Every row gives one point. Each copy is the shape, with its points in the same order, turned, moved and blurred by noise. Some copies are also mirrored. Which?

Shape, 7 rows:
[0.017 -0.037]
[-0.023 -0.007]
[0.012 0.025]
[0.000 0.010]
[-0.014 0.035]
[-0.038 -0.042]
[0.037 -0.008]
Copy 1 (7 x 2):
[0.025 -0.030]
[0.003 0.019]
[-0.037 -0.002]
[-0.014 -0.007]
[-0.045 0.027]
[0.042 0.023]
[-0.014 -0.039]
Copy 1 is: mirrored
Copy 2 (7 x 2):
[-0.042 0.008]
[-0.017 -0.036]
[0.022 -0.002]
[0.006 -0.016]
[0.030 -0.028]
[-0.047 -0.046]
[-0.010 0.026]
Copy 2 is: mirrored
Copy 3 (7 x 2):
[0.022 -0.028]
[-0.023 -0.012]
[-0.006 0.031]
[-0.002 0.008]
[-0.030 0.027]
[-0.025 -0.055]
[0.032 0.006]
Copy 3 is: only turned
Copy 4, 7 rows:
[0.032 -0.015]
[-0.019 -0.012]
[-0.009 0.031]
[-0.006 0.017]
[-0.028 0.030]
[-0.015 -0.050]
[0.040 0.017]
Copy 4 is: only turned

Shape, 7 rows:
[-0.019 -0.002 -0.019 0.008]
[0.043 -0.024 0.031 -0.027]
[-0.018 0.044 0.024 0.021]
[0.021 0.002 -0.033 0.001]
[0.001 -0.002 -0.017 0.018]
[-0.028 -0.003 0.001 -0.062]
[0.042 -0.003 0.039 -0.003]
Copy 1, 7 rows:
[0.006 0.006 0.029 0.033]
[-0.020 -0.045 -0.031 -0.004]
[-0.032 0.040 0.021 -0.006]
[-0.001 -0.032 0.039 0.013]
[0.012 -0.005 0.026 0.013]
[-0.043 -0.014 -0.009 0.069]
[-0.023 -0.024 -0.021 -0.024]
Copy 1 is: mirrored
Copy 2 (7 x 4):
[-0.002 -0.023 -0.007 0.024]
[-0.026 0.033 0.042 -0.024]
[0.036 -0.006 -0.043 -0.025]
[-0.006 0.016 -0.008 0.041]
[-0.009 -0.009 -0.017 0.020]
[0.039 -0.014 0.057 0.009]
[-0.020 0.030 0.003 -0.037]
Copy 2 is: only turned

Shape:
[0.008 -0.048 0.014 -0.002 0.000 0.004]
[0.005 0.017 -0.006 -0.013 0.032 0.014]
[0.000 -0.052 0.023 -0.007 0.080 -0.025]
[-0.021 0.032 0.000 -0.011 -0.023 -0.015]
[0.014 0.036 -0.033 -0.014 -0.021 -0.016]
[-0.012 0.001 0.014 -0.029 -0.014 0.003]
[-0.032 -0.012 -0.048 0.019 0.029 -0.016]
[-0.017 -0.008 -0.001 0.046 -0.010 -0.014]
[0.006 -0.009 -0.038 0.074 -0.008 -0.009]
Copy 1 (9 x 6):
[0.015 -0.022 0.025 -0.011 0.025 0.006]
[-0.014 0.022 0.014 0.013 -0.006 0.022]
[-0.026 -0.009 0.101 -0.003 0.007 0.020]
[-0.016 0.036 -0.025 -0.024 0.003 -0.007]
[-0.038 0.026 -0.039 -0.005 0.032 0.010]
[0.016 0.029 0.000 -0.018 0.009 0.011]
[-0.057 -0.028 0.012 -0.026 -0.016 0.026]
[-0.021 -0.028 -0.006 -0.023 -0.006 -0.033]
[-0.048 -0.061 -0.018 -0.002 -0.009 -0.026]
Copy 1 is: only turned
Copy 2 (9 x 6):
[-0.013 0.036 0.029 -0.011 0.010 -0.009]
[0.001 0.012 -0.031 -0.022 -0.013 0.004]
[-0.076 0.040 -0.026 -0.021 0.029 0.011]
[0.024 -0.022 0.001 0.017 -0.022 0.032]
[0.038 -0.016 -0.017 0.036 -0.030 -0.005]
[0.026 0.023 0.005 0.005 0.006 0.025]
[-0.040 0.010 -0.013 0.010 -0.062 0.007]
[-0.022 -0.024 0.029 -0.001 -0.018 0.000]
[-0.031 -0.032 0.022 0.007 -0.045 -0.042]
Copy 2 is: only turned

Shape, 13 rows:
[-0.028 -0.005 -0.030 -0.011 -0.003 -0.033 0.019 -0.002 -0.008]
[-0.016 0.007 -0.032 -0.021 -0.004 -0.004 -0.031 0.009 -0.003]
[0.009 0.005 -0.030 0.007 0.001 -0.028 -0.039 -0.026 0.053]
[-0.028 -0.004 -0.035 -0.036 0.003 -0.036 0.009 -0.007 -0.005]
[-0.024 -0.002 -0.031 0.018 0.053 -0.036 -0.029 0.001 -0.003]
[-0.014 -0.010 0.015 0.022 -0.009 0.046 -0.018 -0.027 -0.001]
[0.063 -0.006 -0.014 0.005 -0.009 -0.023 -0.021 0.022 -0.002]
[-0.012 -0.005 -0.028 -0.027 0.052 -0.032 0.007 -0.007 -0.005]
[0.022 0.007 -0.036 0.018 -0.013 -0.036 -0.013 0.035 -0.007]
[-0.008 -0.001 0.117 -0.011 0.006 -0.018 -0.041 -0.006 -0.002]
[0.011 0.074 0.054 0.022 -0.005 -0.009 -0.029 -0.009 0.012]
[-0.003 -0.011 -0.009 0.004 -0.011 -0.030 -0.013 -0.030 0.001]
[-0.011 0.002 0.008 0.021 0.006 -0.010 0.043 0.050 0.029]
Copy 1:
[0.021 -0.018 -0.008 0.027 0.023 0.011 0.032 -0.005 0.017]
[0.019 0.028 0.000 0.017 0.008 0.009 0.014 0.030 -0.006]
[0.003 0.071 -0.006 0.025 0.007 -0.027 0.010 -0.024 0.003]
[0.010 -0.001 -0.017 0.029 0.040 0.014 0.031 0.005 0.020]
[0.037 0.024 -0.025 0.008 0.027 0.015 0.023 -0.026 -0.042]
[-0.027 0.000 0.040 -0.002 -0.018 -0.030 0.018 0.008 -0.039]
[0.007 0.027 -0.035 -0.005 -0.046 -0.001 -0.016 -0.011 0.021]
[0.005 0.012 -0.030 -0.006 0.044 0.033 0.023 -0.020 -0.004]
[0.042 0.011 -0.025 0.018 -0.034 0.008 0.003 -0.009 0.018]
[-0.006 -0.029 -0.006 -0.046 0.037 -0.091 -0.052 0.008 -0.033]
[0.020 0.010 0.045 -0.009 0.007 -0.043 -0.070 -0.024 -0.015]
[-0.013 0.008 -0.015 0.033 0.006 -0.018 0.008 -0.015 -0.003]
[0.050 -0.013 0.018 -0.034 -0.008 -0.017 0.034 -0.024 0.031]
Copy 1 is: mirrored
Copy 2, 13 rows:
[0.031 0.007 -0.027 0.019 0.026 0.018 -0.015 -0.037 0.009]
[0.026 -0.017 -0.031 0.007 0.022 -0.013 0.014 -0.016 -0.020]
[0.024 -0.015 0.027 0.026 -0.001 -0.043 -0.012 -0.039 -0.034]
[0.038 -0.011 -0.039 0.021 0.027 0.003 -0.011 -0.048 0.010]
[0.003 -0.006 0.004 0.023 0.075 -0.010 -0.016 -0.030 -0.027]
[-0.021 0.030 -0.023 -0.011 -0.005 -0.037 -0.015 0.020 -0.008]
[0.012 -0.045 0.037 0.014 0.002 0.007 0.022 0.007 0.010]
[-0.002 -0.021 -0.023 0.030 0.055 -0.003 -0.011 -0.053 0.014]
[0.033 -0.018 0.024 0.009 0.026 0.027 0.024 -0.004 -0.011]
[-0.025 -0.042 -0.002 -0.099 0.013 -0.029 -0.062 -0.003 0.016]
[0.003 0.008 0.037 -0.082 0.012 -0.041 0.011 -0.028 -0.002]
[0.030 -0.003 0.002 0.009 0.013 -0.016 -0.030 -0.016 0.010]
[-0.023 0.009 0.003 -0.013 -0.001 0.060 -0.001 -0.043 -0.016]
Copy 2 is: only turned
Copy 3:
[-0.006 -0.008 0.002 0.031 0.009 -0.020 0.001 -0.020 0.019]
[-0.022 -0.018 -0.037 -0.003 -0.001 0.003 0.011 -0.016 0.018]
[-0.018 -0.012 -0.006 -0.006 -0.030 0.044 -0.006 0.020 0.060]
[-0.007 -0.025 -0.012 0.028 -0.006 -0.032 0.003 -0.018 0.031]
[-0.027 0.011 -0.004 0.021 -0.046 0.015 -0.020 -0.037 0.008]
[-0.006 -0.012 0.019 -0.055 0.021 0.026 0.004 -0.016 -0.011]
[-0.013 0.037 -0.026 -0.009 -0.023 0.002 0.021 0.056 0.011]
[0.008 -0.007 -0.003 0.020 -0.049 -0.020 -0.001 -0.029 0.012]
[-0.026 0.037 -0.035 0.024 0.002 0.009 0.010 0.021 0.017]
[-0.027 -0.064 0.039 -0.007 -0.025 0.046 0.032 0.049 -0.071]
[0.014 -0.033 -0.017 0.007 0.002 0.081 -0.011 0.043 -0.037]
[-0.018 -0.014 0.011 0.000 -0.004 0.000 -0.014 0.019 0.020]
[0.020 0.028 0.013 0.042 0.015 0.030 0.057 -0.008 -0.004]
Copy 3 is: only turned
